Each row is a point. Each copy is the shape, with its points in the same order, stretched, turned, moved and blurred by noise. Say if it was mirrored as well.
In the rows, 128 means zero.

Shape (5 x 2):
[[166 132]
 [135  72]
 [128 116]
 [123 161]
 [ 94 162]]
Copy 1 (5 x 2):
[[112 133]
 [165  70]
 [154 129]
 [138 187]
 [165 201]]
Copy 1 is: mirrored
Copy 2, 5 rows:
[[ 96 133]
 [116  74]
 [128 111]
 [138 150]
 [164 145]]
Copy 2 is: mirrored

Shape, 9 rows:
[[117 100 115]
 [123 151 107]
 [111 104 168]
 [127 168 112]
 [132 159 150]
 [198 143 116]
 [180  91 161]
 [170 167 113]
 [118 114 143]]
Copy 1, 9 rows:
[[136 105 152]
 [124  91 111]
 [179 124 139]
 [124  93  95]
 [155 125  91]
 [105 195 103]
 [153 214 140]
 [113 150  87]
 [157 115 135]]
Copy 1 is: mirrored
Copy 2 (9 x 3):
[[132  94 104]
 [162 133 134]
 [ 73  89 124]
 [161 160 147]
 [110 146 154]
 [131 188 104]
 [ 62 126  88]
 [150 186 132]
 [106 104 117]]
Copy 2 is: mirrored
Copy 3 (9 x 3):
[[144 165 138]
 [109 133  98]
 [134 136 185]
 [102 113  88]
 [110  92 127]
 [175  93  73]
 [198 109 160]
 [137  90  75]
 [132 139 159]]
Copy 3 is: mirrored
Copy 4, 9 rows:
[[105 143 127]
 [164 140 123]
 [106  74 141]
 [179 133 118]
 [166  87 118]
 [168 141  42]
 [104  96  66]
 [191 132  72]
 [119 108 130]]
Copy 4 is: only turned

Shape (7 x 4):
[[105 134 144 108]
 [145 176 127 196]
 [ 89 128 124 117]
 [176 168 102 161]
 [ 95 102 166 122]
 [128 106 135 118]
 [159 153  83 195]]
Copy 1:
[[120 137 135 108]
 [201 121 186 117]
 [128 152 125  89]
 [180 155 179 168]
 [107 114 104  90]
 [124 135 116 125]
 [214 175 163 152]]
Copy 1 is: mirrored
Copy 2, 7 rows:
[[117 147 146 126]
 [165  71 180 118]
 [126 165 167 147]
 [192  87 149 112]
 [ 75 142 142 149]
 [112 138 130 149]
 [198  90 183 156]]
Copy 2 is: only turned
Copy 3, 7 rows:
[[144 119 149 102]
 [151 185 115 162]
 [131 120 131  97]
 [182 140  95 164]
 [105 120 171 109]
 [126 107 147 133]
 [152 150  78 162]]
Copy 3 is: only turned

Shape (8 x 4):
[[123  87 158 196]
 [121 123 169 106]
 [110  72 135 143]
 [110 136 123  95]
 [123 160 145 143]
 [138 137  82 112]
 [145 140 187  92]
 [139 158  83 126]]
Copy 1, 8 rows:
[[174 126  89 184]
 [128  63  99 111]
 [117 109  97 181]
 [ 99  88 140 119]
 [156 104 138 115]
 [ 88 145 154 126]
 [135  48  86  75]
 [105 152 166 119]]
Copy 1 is: only turned
Copy 2:
[[136 115  16 111]
 [164 146 125 137]
 [143  91  82 161]
 [133 123 161 148]
 [121 153 108 100]
 [110  90 161 118]
 [190 163 131 116]
 [ 97 102 161 102]]
Copy 2 is: only turned

Shape:
[[142 170 135 144 174 160]
 [108 150 193 161 117 157]
 [125 113 127 140 147 105]
 [120 118 153 129  77 139]
 [100  70 202  95 176 161]
 [114 142 115  79 156 135]
 [176 158 135 158 135 158]
 [177 134 150 136  84  77]
 [ 99 126 113 102 103  95]]
Copy 1, 9 rows:
[[169 185 109 145 157 176]
 [144 179 190 177 134 150]
 [148 113 127 170 122 116]
 [ 97 131 174 149 113 118]
 [208  77 185 132 119 150]
 [145 100 125 126 179 148]
 [133 196 106 141 116 164]
 [ 82 117 137 203 102 153]
 [ 99  90 148 165 154 100]]
Copy 1 is: mirrored
Copy 2, 9 rows:
[[155 175 117 115 100 128]
 [130 152 167  77 174 106]
 [141 116 109 140  87 101]
 [119 134 159 130 177 127]
 [186 110 213 117 113 127]
 [156  99 124 130 114 172]
 [146 193 122 139 111 103]
 [143 153 102 167 161  80]
 [111  84 116 146 152 138]]
Copy 2 is: mirrored
Copy 3 (9 x 6):
[[136 155 188 142 186 138]
 [175 124 160 167 156 194]
 [114 109 131 126 151 143]
 [142  70 129 171 108 163]
 [187  86 206  77 119 189]
 [121 142 173 125  93 113]
 [117 111 176 165 200 140]
 [ 52  88 128 175 146 164]
 [107 110 108 150  73 130]]
Copy 3 is: only turned
Copy 4 (9 x 6):
[[155 167 116 116 167 119]
 [130 149 130 178 148 102]
 [120 128 128 118 115 131]
 [115 111 117 170 149 134]
 [142 117 221 137 159 163]
 [107 128 149  94 171 170]
 [178 149  94 147 152 124]
 [134 134  89 152 100 166]
 [ 80 121 108 121 126 156]]
Copy 4 is: only turned

Shape, 12 rows:
[[ 98 111 119 129 112  96]
 [132 144  75 130 150 130]
 [ 98 181  96  87  95 126]
 [155 147 143 156 133 126]
 [117 192 159 104 132 175]
 [ 86 124 161 133  91 157]
 [113 111 142  76 146 100]
 [121 102  91 151 128  75]
 [109 139  96 150 103 134]
 [100 161 128 139 175  72]
 [ 81 117 147 121 114 163]
 [160 140 154 163 123 131]]
Copy 1 (12 x 6):
[[120 134 114 163  91 199]
 [135 140 106 129 171 182]
 [110 118  23  86  99 176]
 [133 120 167 104 121 114]
 [118  81  57  85 122  79]
 [ 94 139  88 155  83 104]
 [164  89  84 188  91 182]
 [128 150 157 162 118 228]
 [101 160 106 123 127 161]
 [113  61 141 114 125 232]
 [106 133  72 177 109 118]
 [133 127 177 106 110  96]]
Copy 1 is: mirrored
Copy 2:
[[131 134 147 138 175 160]
 [119  72 140 128 116 143]
 [120 133 146  96 103 192]
 [128 131 152 153 117  99]
 [163 155 135  90  71 129]
 [145 178 117 124 135 138]
 [155 125 178  86 175 132]
 [110  90 162 163 177 144]
 [112 125 123 146 118 160]
 [166  99 189 152 128 155]
 [162 152 109 113 138 142]
 [125 145 149 156 122  92]]
Copy 2 is: mirrored
Copy 3 (12 x 6):
[[128  77 157 116 109 139]
 [102 123 107  88 118 147]
 [102 114 144 109 182 198]
 [143 147 143 108 136  81]
 [ 90 150 120 171 190 114]
 [107 105 193 177 132 111]
 [124  98  76 151 110 149]
 [151  78 144  72  83 128]
 [108 110 178 103 123 140]
 [114  59  91  92 146  69]
 [ 86 105 158 175 119 122]
 [144 143 147 120 126  75]]
Copy 3 is: only turned
Copy 4, 12 rows:
[[131 160 142 157 104 140]
 [110 116 136 133 170 185]
 [191 142 126 142 126 206]
 [121 111  91 156 138 106]
 [206 153  95 133 170 136]
 [169 205  89 123 113 111]
 [171 150 191 160 134 134]
 [ 87 123 150 166 117 153]
 [121 153  93 129 128 163]
 [131 121 157 215 165 160]
 [166 211 114 112 135 124]
 [117 114  82 149 125  90]]
Copy 4 is: mirrored

Shape, 14 rows:
[[119 144 153 129 156  84 129 133]
 [118 161 148 103 104 219 109 112]
 [208 119 141 112 153 103 153 208]
 [159 116 147 152 149  89 192 112]
 [178 121 108 140 157  85 147 124]
 [161 122 151 169  72 169 129 111]
 [115 193 111 153 133 109 127 121]
 [131  97 110 114 155 203 118 110]
 [143 125 104 139 135 115 114 110]
 [115 147 162 141  60 141 130 183]
 [119 149 145 169 165  94 132 124]
 [112 119 119 110 142 170 156 122]
 [168 140 167 102  85 123 140 124]
 [112 148 116 104 160 113 131 137]]
Copy 1 (14 x 8):
[[117 103 108 115 189 123 126 156]
 [144 165  84 164  59 178 158 173]
 [ 57 158  52 101 201 142 167  43]
 [123 180 168  80 198 119 130 112]
 [107 165 143  97 196  87 158  91]
 [143 213  80  73  81 127 160 153]
 [136 131 103 168 167 117  91 185]
 [165 144 134 115  99 145 190  64]
 [133 145 130 108 144  95 150 127]
 [ 88 130  22 104  83 181  92 155]
 [155 118 100  99 195 129 120 157]
 [139 142 149 133 114 154 141  89]
 [ 70 179 107 114 114 122 155 162]
 [107  97 129 160 166 135 118 125]]
Copy 1 is: mirrored
Copy 2, 14 rows:
[[162  94 166 122  98 117  91 136]
 [ 84 136 107 170 121  46  68 143]
 [ 98  99 108 100 144 211  70  94]
 [116 104 168  64 163 170 112 175]
 [131 106 128 103 137 189 119 165]
 [ 63 167 149 109 114 125 101 159]
 [132  84 141 121  76  75 138 136]
 [ 94 149 103 182 183 134  93 172]
 [136 131 127 136 120 138 126 164]
 [105 142 162 104  98  91  96  74]
 [138  85 178 123  96 115 112 148]
 [111 120 125 137 184 110 100 153]
 [119 137 130  82 118 118  62 143]
 [159  92 126 141 128 108 105 130]]
Copy 2 is: only turned
Copy 3, 14 rows:
[[145 147 120 128 133  81 119 109]
 [138 141 171 166 107 147 199 131]
 [191 206 100 118 131 169 152  92]
 [109 168 118 109 176 119 140  97]
 [125 151  88 114 164 102 140 141]
 [139 161 157 109 132 137 209 106]
 [125 149 142 116 119  72 120 156]
 [ 88 131 109 148 112 148 176 156]
 [121 115 112 116 131  87 151 164]
 [192 156 178 104 107 151 155  79]
 [110 149 107 108 122  62 135 110]
 [111 143 132 135 132 151 130 128]
 [180 164 160 124 166 135 199 104]
 [141 135 124 143 131 106 112 150]]
Copy 3 is: mirrored

Shape, 11 rows:
[[ 84 159 140 116 138 173 139  59]
 [178 117 143 183 154 161 123 145]
 [ 79 128 111 125  70 164  93 148]
 [115 102 148  88 138 102 113 111]
 [101 160 124  93  60 131 115  80]
 [144  58 122 154 161 160 126 149]
 [ 90 151 142 117 132 168  83 149]
 [130 141 133 113 123 173 136 128]
 [ 96 158 116  95 168  21 135 148]
 [149 152 141 188 149 130 112  82]
 [168 147 104 150 172 151 109  96]]
Copy 1:
[[130 183 112  77 154 111 164 212]
 [175 160 133 154 119 134  93 105]
 [ 92 159 159 129 124  96  37 114]
 [117  94 110 113 143 120 129 150]
 [ 86 141 168 114 167 111 118 183]
 [146 124 103 131  90 144  67 130]
 [136 176 120 143 119  56  85 122]
 [149 153 142 129 122  85 116 158]
 [103  96 113  92 136 119 176  81]
 [139 174 126 122 165 154 145 137]
 [149 177 122 149 120 124 161 150]]
Copy 1 is: mirrored
Copy 2 (11 x 8):
[[143 156  80 120 134  95  68 128]
 [128 106  81 110  40 147 149 139]
 [196 107  90 107 128 143  84 165]
 [ 89 107 121 137 196 128 100 156]
 [150 144 103  78 179 100  72 160]
 [111 111  65 144  86 172 120 166]
 [177  66 112 135 117 138  93 119]
 [145 109  82 104 115 140 106 118]
 [109 123 190 163 191 152 138 128]
 [130 148 103 108  69  94 112 157]
 [106 142 105 106  77 138  96 123]]
Copy 2 is: mirrored
Copy 3 (11 x 8):
[[152 136 180  84 101 152 115 178]
 [160 152 125 139 134 193 151  88]
 [118 149  86  86  78 175  93 156]
 [156 116 125 137  88  86 121 137]
 [115 191 119 102 100 144  99 210]
 [184 109 127 112 106 148 106  71]
 [113 117 141 111  60 158 128 141]
 [129 126 150 119 116 168  96 140]
 [106  85 125 110 144  54 172 130]
 [166 192 137 112 131 178 169 132]
 [144 199 170 112 124 162 158 100]]
Copy 3 is: only turned
Copy 4 (11 x 8):
[[167 117 103 105 159 104  92  71]
 [ 75 115 142 172 162 143 163  86]
 [137 105 189 118  90 125 115 116]
 [149 173 134 121 131 134 132 142]
 [181 118 144 131 119  74 112 133]
 [110 129 132 158 136 199 156 112]
 [112 136 185  99 128 122 119 113]
 [134 104 133 104 143 114 145 104]
 [ 98 178 143  45 132 126  85 239]
 [107 135 132 186 176 109 101  85]
 [119 112 139 153 199 131 120 107]]
Copy 4 is: mirrored
